Rows are points. Before rounding, the points of a table are all equally far from one centre. They may lie mostly on one side of it. Where is the centre, to within rounding?

Points (7 x 2)
[[-95 -14]
 [ 28 -47]
 [ 23 -56]
 [ 26  11]
 [ -6  40]
 [ 34 -12]
 [ 30   2]]
Centre: [-31 -20]

Points (9 x 6)
[[ 37  57  28  68 -14 -10]
 [  5  40  29  49  15 -12]
 [ 12  75  24  27 -24 -21]
 [ 29  57  -3  32  20  -7]
 [  2  37  38  55  15   4]
 [  1  45   7  95  -8  23]
 [ 12  16  41  34  15   5]
 [  9  35  46  55 -24 -20]
 [ -3  85   0  71 -22  20]]
Centre: [ 11  32   0  35 -31  23]

Points (15 x 9)
[[ -3  -5 -18  16 -34 -16 -48  18  14]
 [-33   5  11  24 -52  71 -30 -33  44]
 [ 32  36   0  16 -67  62  -4 -69 -50]
 [ -4 -30 -16  -1 -95  26 -50 -50  14]
 [ 12  20 -32  21 -77  28 -66 -10   1]
 [  5  33  16  33 -45  17 -78 -17  18]
 [ -6   2 -49  23 -66  38 -61 -39 -39]
 [ 48 -36   5  16 -77  57 -25 -16 -19]
 [-53   3   7 -42 -58  29 -49 -42  26]
 [ 17 -40 -10  16 -44  77 -41 -65 -22]
 [-24  -4  -6   8 -23  71 -78 -37   7]
 [ 39  32 -31  25 -13  44 -40  -6  -3]
 [  4 -21 -39  20 -39  66 -43   9 -13]
 [ 10   7 -13  20 -52  46 -24  34  20]
 [  1  32   7   8 -84  48 -65 -21  24]]
Centre: [ -5   4  10   0 -40  27 -16 -31 -17]

Points (21 x 14)
[[  1  37   7  25  -5 -48 -22   5 -34  44  -1  -4 -21 -13]
 [-26 -19  26  37  10  -6 -72 -14 -43  19  -5  -6 -64  -9]
 [-13  -3 -44  20 -20  -4 -23   2 -57  13 -12  28 -56  21]
 [-53   0  11  -5  -3 -27 -75  17 -34 -22 -39  34 -72   2]
 [-27  -7  63  46   9  16 -29   5 -38  16 -30  18 -75 -13]
 [-29 -17  38  15  -3   7 -58  19 -24 -12 -64   2 -61   1]
 [-52   7 -30  19 -17  17 -47  16 -35  20   0  42 -29 -39]
 [-11 -15  17  30   8 -27 -49  27 -15   0 -35 -13 -51  -2]
 [-35 -28 -18   4  -9 -28 -68  -9 -57  24   8  40 -46  -3]
 [-13 -13 -18  28  -4 -12 -81  -5 -29   1  -8  36 -53  22]
 [-51 -24   6   8  -7  -8 -62   0 -16  34  -7  61 -73  -2]
 [-13 -26   0  30 -36  14 -35   4 -62   6 -26  -2 -52   7]
 [-23 -31 -12  23  15 -13 -33 -23 -23  24  16   6 -39 -17]
 [-56  -6 -10  10  -2   8 -81   0 -19  -6 -31  50 -43  20]
 [-71 -25   3  17  11  -5 -32  -2 -18  14 -19  38 -61  23]
 [ -5  -7 -43 -13  -6  10 -39 -26 -16  -8  -2  59 -63   8]
 [-22 -30  13  30   5   2 -16   3 -16  38 -44  23 -55  19]
 [ -7  -6 -36   5  26  15 -20 -19 -27  23  12   4 -26 -41]
 [-26  24  19  25  -2 -19 -56  21 -53   5 -36  50 -95   7]
 [-20 -29  23  50  12  -8 -37  17 -23  20 -31  14 -29   9]
 [-25 -22 -13   5 -40 -12 -27   9 -38   5 -32  24 -60 -19]]
Centre: [-11  19  30 -33  11  18 -35  21 -39  13   8  23 -36  11]

Points (28 x 24)
[[-26  29 -15 -45 -15  -8  14  33 -46 -48  66  62  14 -50  40 -25 -20  26
  -11  43 -44 -37  63 -26]
 [-23  -8 -28 -55  -8 -61 -26 -35 -26 -78  53  36 -37 -60   0 -17 -30  29
  -21  67 -30 -27  50  -8]
 [-28  46 -50 -22  50 -46  18   2 -42 -51  51  30 -38 -49   9 -20 -53  11
  -27  21 -52 -17  83 -42]
 [-23  50   9 -70  -3 -43  40  -6 -16 -38  45   5 -21 -41  52 -23 -30   1
    7   0 -14 -47  39 -43]
 [ 37  15 -53  -7  -2 -50  47 -32 -25 -52  31  71   8 -45   8  -1 -46  26
  -12  17 -52 -28  64 -41]
 [-28  24 -19 -33  17 -65  21 -15  -9 -61  67  23 -30 -30  48 -64 -44  27
  -28  23  -8 -25  59  -9]
 [-11  13 -48 -89 -23 -42   9   1 -32 -51  32  45   9 -33  38 -18 -44  34
  -23  43 -33  41  23 -46]
 [-11  28 -19 -26   9 -47   9  10 -24 -95  31  27  -7 -71  49 -39 -61  -2
   -3  20 -19  -3  56 -50]
 [ 35   9  11 -36  -1 -37  34   3  36 -65  30  34 -10 -18 -24  13 -19  18
   -1  22 -55 -57  67 -77]
 [-21  36 -20 -22  29 -60  74   9  -4 -92  37  23 -25 -24  40 -19 -12  -1
  -61  50 -47 -19  55 -26]
 [ -8  30 -13 -33 -13 -63  45 -21 -15 -90  64  20  -5 -31  27 -26   3  62
  -25  38 -19 -35  34 -44]
 [-10  13 -50  -9  -5 -69  27 -15 -32 -37  56  34  -2 -52  52 -15 -47  53
  -20  50 -66 -23  -3 -38]
 [  8  51 -22 -46  29 -44 -12 -33 -55 -69  27  52  15 -15  57 -25 -27  28
  -24  42 -18 -66  19 -33]
 [-47  32 -10  18  14 -42  18 -14 -14 -66  55  22   4 -28  64 -31 -10  37
  -42  28 -60   1  78 -36]
 [ -6 -13  -6 -34 -31 -34  20 -13 -60 -31  50  41   5 -20  58  12  32 -10
    3 -14 -24 -18  42   4]
 [-27  12  -4 -37  15 -45 -10 -35 -37 -47  53  80  -8 -55  57  -3 -35   8
   -1  47 -13 -38  51 -25]
 [-16  44 -61 -58  40 -65  23  13 -36 -70  49  47  -6 -46  34 -25 -31  16
   -7  50 -20 -10  71 -27]
 [ -5   0 -13 -18   4 -34  15  12  -5 -26  46  71  18 -59  63 -24  10  30
  -17  25 -42 -73  59 -37]
 [-28  32 -34 -31  -6 -83  20 -13 -15 -61  37  31 -15 -45  42   0 -40  25
   15  -5 -40 -28  81  -9]
 [ -4  26   9 -16  -6 -57  35  21 -30 -78  56  32  10 -46  60 -20 -42  54
  -15  75 -34 -36  35 -38]
 [-11  13 -29  -8  25 -51  29   8  -4 -66  64  61 -12 -41  21 -12 -70  47
   -2  43 -17 -26  54 -49]
 [-11  30 -39 -63  -3 -49  22 -14 -29 -68   9  61  -4 -72  23  12 -28  35
  -15  29   8 -28  50 -50]
 [-20  35 -48 -22 -17 -44  20  22 -14 -45  24  15 -10 -55  68 -43  -3  34
    1  70 -50 -48  30 -43]
 [ -3  15  -7   0  18 -72  47  -8 -34 -73  47  63  24 -24  64 -33 -34   0
   -3  20 -40  -2  13 -18]
 [ 36  69 -57 -56  38 -56  15 -25 -36 -39  41  27  -7 -70   9  21 -30  28
   -3  39  10 -35  51 -45]
 [ -5  23 -59 -47   6 -57  38 -28 -24 -62  22  75 -26  -3  19  -6 -14   4
  -38  41  -7 -31  47 -44]
 [ -2  25 -25 -56 -33 -75   9  23 -17 -82  59  46 -19 -42  52   1 -35 -13
    8  26 -13  -5  32 -29]
 [-34  37 -42 -16  -4 -58   5   5 -16 -65  57  37  -1 -37  58  20 -41  51
  -10  34 -10 -10  79 -37]]
Centre: [ 24  22  -2 -23  23 -33  -7   9  -8 -29  19  13 -11 -27  16   5  -5  19
 -24  33 -37   1  30  -9]
